Each row is a point. The points of each table are mixes of a few directions, plus a little noise. Count the directions of each table, and those that both share. Where both have some left over, give the other angles between the two spaces (their principal angles), to ten degrees, smallest first.

First:
[[ -4  24]
 [-15  74]
 [ -7  36]
 [  9 -44]
 [  4 -24]
 [  4 -20]
 [  9 -45]]
Second (5 x 2):
[[-52 -20]
 [ 44  18]
 [-35 -14]
 [ 44  17]
 [ -2  -1]]
Directions: first 1, second 1, shared 0; angles 80

First, 7 rows:
[[ 17   1   2  -1]
 [121   9  13  -7]
 [ 30   2   4  -2]
 [-61  -5  -7   4]
 [-59  -5  -6   4]
 [-39  -3  -4   3]
 [ -9  -1  -1   1]]
Second (7 x 4):
[[ -2   0   0   0]
 [-81  -7  -9   5]
 [-79  -6  -9   5]
 [ 17   1   2  -1]
 [100   8  11  -6]
 [ 12   1   1  -1]
 [ 34   3   4  -2]]
Directions: first 1, second 1, shared 1

First, 9 rows:
[[ -3 -55  40   3 -27 -44   1  21]
 [ 16 -72  70  14  -8 -33   8  14]
 [-31  42  35  14   7 -13  42 -30]
 [  4  34   9   9  30  28  18 -27]
 [-41  28  -9  -4 -27 -30  13  -1]
 [  2  42 -36  -5  18  32  -4 -14]
 [ 50 -70 -35 -15  -6  17 -56  41]
 [  6  35   0   7  29  30  12 -23]
 [ -2  17 -73 -21 -15  14 -35  18]]
Second:
[[ 55  -8   1  14  71  58  12 -27]
 [-37 -31 -49 -15 -43 -67   7  27]
 [-21  -9  15   2 -19 -33  14   4]
 [-26 -12 -66 -21 -41 -38 -17  29]
 [-15  -1 -24 -10 -23 -17 -10  14]
 [ 16 -19  48  21  37   1  38 -24]
 [ 20 -20  81  32  49   3  54 -36]
 [  5  46 -19 -15 -16  45 -51  10]
 [ -2  33   7  -6 -14  24 -28   3]
 [  5  22   5  -3  -2  23 -18  -1]]
Directions: first 3, second 3, shared 2; angles 70

First, 7 rows:
[[ 12  21   6  22  10  14  -3  28  14]
 [-37 -65 -18 -67 -29 -43   9 -85 -42]
 [  2   3   1   3   2   2  -1   4   2]
 [ 24  41  11  42  18  27  -6  54  27]
 [ -9 -16  -5 -16  -7 -10   2 -21 -10]
 [ 31  54  15  54  24  36  -7  70  34]
 [-22 -38 -10 -39 -17 -25   5 -49 -24]]
Second, 8 rows:
[[ -8 -21   0  14  -7 -54   2 -24  28]
 [ 32  35   8 -24 -26 -17 -19  54  44]
 [  2  -2   6 -12  11  10  18 -16 -13]
 [-22  18   5  78 -34  62 -12  16 -51]
 [ 27  13  13 -58  19   4  31 -11   4]
 [-32 -36  15  49  14  36  11 -13 -52]
 [-19 -64   6  -9  48 -12  -8  14  -4]
 [ 20  57 -54 -38 -26 -28 -24 -21  44]]
Directions: first 1, second 5, shared 0; angles 40

First, 11 rows:
[[ 18  -8  35  27 -14  32 -40  14 -24 -17   4 -38]
 [-20  22 -32  -1 -27 -14  -9 -10  -6   9  -7  18]
 [ 31 -26  55  18  17  34 -16  18 -10 -20  11 -42]
 [-29  17 -53 -30   5 -42  42 -18  24  23  -7  49]
 [ 33 -18  62  38 -12  51 -55  22 -32 -27   8 -59]
 [ -9  15 -10  13 -31   4 -29  -2 -17   0  -5  -3]
 [-17  -4 -40 -49  51 -48  85 -16  49  24   0  55]
 [  6   4  15  23 -26  21 -40   7 -24 -10  -1 -24]
 [-23  12 -43 -27   9 -36  39 -15  23  19  -5  41]
 [ 34 -24  63  27   7  44 -32  20 -18 -23  10 -52]
 [-26  11 -51 -38  21 -46  58 -19  34  25  -4  54]]
Second:
[[-67  -8  11 -17  35  39  -3  22  -4 -45   5  30]
 [-36   4  42  -8  22  21 -17  28 -14 -27 -13   0]
 [-42 -67 -72  25  32  88  19 -10  12 -65  83  38]
 [ -8  14 -12 -15 -10 -55   7  11  16  16 -29  -5]
 [ 35  12  17 -11 -61  16 -65 -22 -12   0 -17 -28]
 [ 31 -14 -38  31  -9 -80  30  22  26  27  -6 -42]
 [ 48  -4  20   8  13 -31  27   1  10  30  -4 -25]
 [ 20  37  29  -6  13 -10  25 -21 -18  44 -12  23]
 [ 10 -19 -21 -39 -14  -6  -4 -18  34 -11  -2   1]
 [  9  45  24  32 -20  17 -19 -13 -51  30  -5   8]]
Directions: first 2, second 6, shared 2

First, 10 rows:
[[ -14    8   21  -27   15   -7  -82  -15   13    5   29  -22  -11    3
     2   -8  -73  -53]
 [  -3    9   -2   -7    6  -18  -25   13    3  -23   15   19   16   -7
     0   14  -27  -17]
 [ -19   10   29  -37   20   -7 -109  -22   17   10   38  -33  -17    5
     3  -13  -98  -71]
 [   8  -11   -6   17  -12   20   54   -7   -8   20  -24  -10  -10    6
    -1   -9   54   35]
 [   3   -6    1    6   -5   13   20   -8   -3   16  -11  -12  -10    5
     0   -9   22   14]
 [ -12   -2   28  -22    9   17  -63  -35   10   38   14  -53  -35   14
     2  -29  -50  -40]
 [  16  -13  -19   31  -19   17   94    7  -14    8  -37   11    2    1
    -2    0   88   61]
 [  10    2  -22   17   -7  -15   48   29   -8  -32  -10   43   28  -12
    -2   23   37   30]
 [  19   -8  -32   37  -20    1  108   28  -17  -19  -35   42   24   -9
    -3   19   95   70]
 [  -7   11    3  -15   10  -21  -46   10    6  -23   22   15   13   -7
     1   12  -47  -31]]
Second:
[[ 29  10  -2  26   5  71  11 -19 -34 -36  21 -62  27  54 -11 -40  65 -22]
 [ 30  25 -25  -3 -10 -30  18 -54  34 -14 -49  -4 -17  -8 -41   4  13  15]
 [-30   1  22 -19  13  -4 -23  74 -36   7 110   1 -15 -25  50   3 -44  13]
 [-24   5 -29  23  -3 -10   7 -31 -10  -7 -21 -42 -54 -11  17 -44  24  90]
 [-33 -10   5   4   9   2 -24  33 -23  -2  35   0  -4  -7  35 -10 -20  16]
 [  0  -4 -12   7   4 -14 -34 -24  25 -31 -62  34  43  13 -22  16 -16 -43]
 [ 23 -11  28 -16  -2  20  12  22   6  23   9  27  37  13 -14  32  -3 -67]
 [  5 -16  12 -23 -15 -35  32  -1  38  60 -43  47 -17 -29 -14  40 -19  -3]]
Directions: first 2, second 5, shared 1; angles 80

First:
[[ -31   53  -23  -23   16   10   29   18   65  -30  -28  -60   43   28
   -85  -20   21  -19   43    8  -73   33  -49    2]
 [  25   -9  -26   12    1   31   69  -68  -18  -24    0  -37  -71  -15
   -17   51  -21   -5  -18   64  -48  -42  -37  -45]
 [  25  -43  -13   13   48  -10   57   10  -23  -29   -4   13  -54  -33
     2   15  -24   15  -23   13   50  -61  -12  -42]
 [  -9   10    2   -5   -2   -3  -11   12   11    2   -3   -2   19    7
    -7  -11    7   -2    9   -9   -4   14    1    9]
 [  11   -6  -19    4   19   12   51  -20    0  -25   -7  -23  -36  -11
   -24   21  -11   -1   -6   31  -19  -29  -29  -30]
 [  24  -37    5   15    5   -4    8  -12  -38    4   12   28  -41  -23
    39   18  -18   13  -28    6   43  -36   16  -16]
 [  16  -28    0   10   15   -6   15    1  -23   -4    4   18  -29  -19
    20    9  -14   10  -19    2   36  -31    6  -16]
 [ -25   23   13  -13   -7  -15  -45   41   26   14   -4    8   59   20
    -5  -35   21   -4   23  -38    5   41   15   34]
 [ -18   20   42   -3  -74   -6 -119   -1  -12   68   25   41   64   28
    65  -23   23   -4    5  -45    6   70   65   69]
 [ -18   18   17   -8  -22   -9  -53   20   11   24    3   14   47   18
    12  -24   17   -3   13  -31    3   40   24   35]]
Second, 10 rows:
[[ -1  19 -14 -14 -14  13 -16 -37  25  -3   9 -71  19  16 -19 -24  10  -1
   33   9 -69  -1 -20   0]
 [  1   0 -15  -3   6  17  28  -9   7 -10  -3 -11 -12   9 -24  18  -3 -10
   -2  22 -26  -7  -6  -7]
 [-18  60  53  51 -59   6  20 -33 -35  22 -29  68 -45 -14  26  88  14 -36
  -36  41  -6  86 -38   8]
 [ 25 -47 -17 -20   1   8 -57 -25  -1  17  44 -49  19  20  28 -47  -3  17
   23 -16 -20 -54  46   7]
 [ -3 -11  18   1  58 -39 -51  52  41 -10   7 -55  52  24  -1 -84  38  -1
   72 -45   1 -21 -12   8]
 [ 19 -31  10  15  26 -16 -12   4 -13  -2  12  -8 -15  -7  28 -17   2   7
   10  -9  24 -38   2 -12]
 [-31  27   0 -11  -8 -19  42  63  -7  -8 -40  97  10 -40 -20  25 -24  18
  -55 -28  91  51   4   7]
 [ -6  34  -7  -4 -58  35   1 -63  -4  15   3 -18  -8  11  -6  36  -2 -13
  -10  35 -67  35  -8   8]
 [ 17 -35 -16 -11  36 -25   5  15  -6 -19   8 -17  -6 -32  11 -41 -20  38
    0 -27  50 -56  -2 -26]
 [ -4 -16 -11  -3  11  21  40  32  -7  -1 -10  62 -14  12 -22  46 -12 -19
  -35  17  22   4  35   8]]
Directions: first 3, second 6, shared 3

First, 10 rows:
[[  11   57  -69   -4   56   12   24    4   35  -20  -10   30   70   10
    81 -106   69    4   29   -4  -86   67   29  -52   60  -80  -16   38
    62   -3   49   31]
 [ -21   11   -2    6   -3  -37  -15   -5   -9    7  -26  -13    9   -3
    -8  -27    5   13    4   14  -40   -9   -4  -22   18    6    9  -15
   -13  -17  -11   -1]
 [  13  -38   21  -18  -12   48   11   18    1    8   14    1  -30    2
   -43   52  -16  -40  -33  -41   73  -17   11   39  -33    9  -29    3
    22   23   21  -23]
 [  51  -27  -16  -13   34   -2   31    6   21   20  -25   -5   -5  -11
   -16   -4   -1   -4  -25  -16   48   18  -39    6   11   27  -25  -28
    20   28   18   -3]
 [ -68    2   43   12  -54  -32  -45   -1  -38    7   -9  -21  -20    3
   -49   30  -28    1   -1   22  -32  -58   20    1  -18   14   23  -11
   -45  -32  -38  -22]
 [ -13    8   26   10  -17  -28   -3    3  -14    8   -5    8   -8   -3
   -16   43  -50   18   14   74   -4  -17  -21    7   -6   15   34  -17
   -50   -4  -48    0]
 [ -16   -9   12  -10  -19   56   -3   14   -3  -11   32   10  -10   11
   -10   27    6  -37  -11  -39   23  -12   46   23  -26  -28  -20   32
    28    5   24  -14]
 [ -31  -13   38  -10  -37   43   -5   24  -16    3   19   13  -24   11
   -48   70  -34  -40  -17    0   34  -36   36   35  -36  -16   -9   15
     1    5   -2  -26]
 [  56  -20  -22   19   29  -73   -5  -48    7    3  -15  -43   -9  -26
    37  -48   19   66    7  -11   13   22  -83  -21   16   85   23  -47
   -39   -3  -25   25]
 [  19   29  -31    7   24   14   10  -13   17  -27   30   20   28    5
    75  -38   32   19   32    1  -29   42    6  -16   13  -31   11   31
    13   -1   11   30]]
Second, 9 rows:
[[   2    0    0    1   -1    1    0    0    1    0   -1    0    1    1
     0    0   -1    1    2    0    0    2   -1    0    1    1    0   -1
     1    0    0    0]
 [ -40  107   65   25   -7   31  -25  -26   24   12  -63   84  -23  -31
    50   -8   30   36  -29  -18   35   16   50  -27  -58   56  -61    5
    26   13    0  -20]
 [  -1    5    3    2   -1    2   -3   -3    2    1   -2    4   -1   -1
     2    1    0    0   -1    0    3    0    3   -1   -3    3   -3    0
     1   -1    0    1]
 [ -31   79   49   19   -6   22  -20  -20   18   10  -49   64  -17  -24
    35   -5   22   28  -22  -14   26   11   36  -22  -44   41  -44    5
    20   10    1  -18]
 [  22  -60  -37  -13    4  -17   13   16  -14   -6   35  -48   14   18
   -28    3  -16  -20   17   10  -20  -10  -28   15   33  -32   33   -4
   -18   -8   -1   13]
 [  40 -103  -63  -25    8  -31   25   25  -24  -13   62  -82   23   31
   -48    5  -30  -36   29   19  -32  -17  -49   27   59  -55   59   -4
   -27  -13    0   21]
 [  45 -118  -70  -27    9  -35   29   30  -26  -13   68  -93   25   36
   -53    6  -33  -42   32   21  -38  -18  -55   29   63  -63   68   -6
   -31  -14    0   24]
 [  -3    6    4    2    1    1   -1    0    2    1   -3    5    0   -2
     3   -1    2    2   -3   -1    2   -1    4    0   -2    4   -3   -1
     0   -1    1   -1]
 [ -32   84   52   20   -7   24  -21  -22   20   11  -48   69  -18  -27
    38   -6   24   29  -24  -16   27   12   38  -21  -46   45  -47    4
    22   11    1  -17]]
Directions: first 5, second 1, shared 0; angles 80

First (9 x 32):
[[-30  42  18  11  55  10   9  11 -49 -35  11   6 -35  -4  -1  10  28  45
  -37  29  42 -16   6  25 -46 -10  10 -11  19 -14 -24 -54]
 [ 40 -38 -37 -23 -53 -16   6 -16  40  34   9 -14  14  15 -18  -7 -25 -28
   44 -25 -28  18 -22 -28  51  -9 -29  -2 -16  15   2  36]
 [-33  21  43  10  19  16 -22   7 -23 -14  -8  -2  -2 -23  28   5  20   7
  -34  11  20 -18  16  37 -12  16  24   5   4  -1  -3 -23]
 [-13  19  -4  59   4  40 -47 -13  14 -18  -9 -38  37  11  40 -28 -24 -45
  -51  24 -83   9  47  -7 -70  45  34  57   4 -41  12  29]
 [-11 -13  24  32 -28  19 -28  -2  26   0 -36   1  33 -10  27  -5  -1 -35
    0 -18 -25  -5  17  -3  -9  33  19  15  -9  -8  22  33]
 [ -3  16 -12  10  15   4  25   1 -22 -24   5   6 -42  16 -29  13  25  39
    7   1  42  -7 -22 -10 -27 -23 -23 -36  12 -15 -34 -35]
 [ -3 -28  21  24 -52  14 -23  -4  39   9 -40   2  30  -9  18   1   1 -38
   23 -36 -14  -5   2  -9  16  27   5   1 -16   1  20  40]
 [  4 -19   4 -25 -67   8 -21 -25   6  24  22 -44 -25  -6   1  10  16  -5
   17 -26  34  -9 -37  28  69  -8 -41 -30 -16  22 -47 -19]
 [ 48   0 -56 -99 110 -96 102  43 -31  23  48  84  -7  10 -66   1 -38  58
   32  40  12  30  -7 -31  27 -71   4   3  18  41  50  -8]]
Second (10 x 32):
[[  42   18  -62   20   -1  -26   42   43  -31   10   -7   32    5   49
   -81   -1   -4    2   19  -30    2   17  -22  -29   44  -50  -50    4
   -43    6   13  -21]
 [  23   -5  -30  -88  -19   -9   58    8    8   35    5   62  -33   33
   -66  -18  -15  -16   50  -17   22   15 -113   15   32  -29  -79  -51
     6   28  -10   48]
 [ -37   16   39   26  -15   24  -37    7   -8    4   -4   15   19    6
    21   -6  -17    6   -5    9   -3    7    1   31  -33   44   16    6
    16  -20   61   -5]
 [ -55  -42  -28  -30   20  -23   -8   21    6   13  -13    3  -40  -59
   -29   -2   31   24    5   -7    1  -17   25   -1   35  -37   -3   -5
   -52   18  -89   12]
 [  -9  -16   -8  -55   24   -6   17  -17   11   -3   12  -10  -40  -29
     1   -2   19    4   -4   14   12  -13  -15    6    3  -21   -7  -20
     6   16  -75   17]
 [ -30   16    4    2   19   24  -16    7   -4   -8  -17    2   -2   -9
     8  -20    4  -26  -37   13  -29   -7    3   21  -30   13    5   19
    -8   -9  -27   26]
 [ -46   -2   43    1  -18   10  -33    2   -6   13   12   18   -1   -8
    17    5  -14   37   18   10   26    6   -7   33  -17   36   13  -18
    24  -11   55  -18]
 [  22  -41   12    2  -41  -13   -7  -20   42   14   -9  -12   25  -13
    25   13   -8  -13   37  -23   -3    2   14  -25   30   14   16   -5
     1   11   26   22]
 [  46   36   60   39   23   25  -14  -67    0  -54   38  -81   24    7
   106   23   -1   -1  -53   45    6  -10   51   -7  -71   45   69   20
    82  -23   29  -47]
 [  43   21  -29   84    9   -6   -1   17  -19  -23  -16  -30   42   25
    -4    7    4  -17  -29  -14  -32    2   64  -43    6  -15   20   51
   -33  -14   18  -32]]
Directions: first 5, second 6, shared 2; angles 50, 70, 90
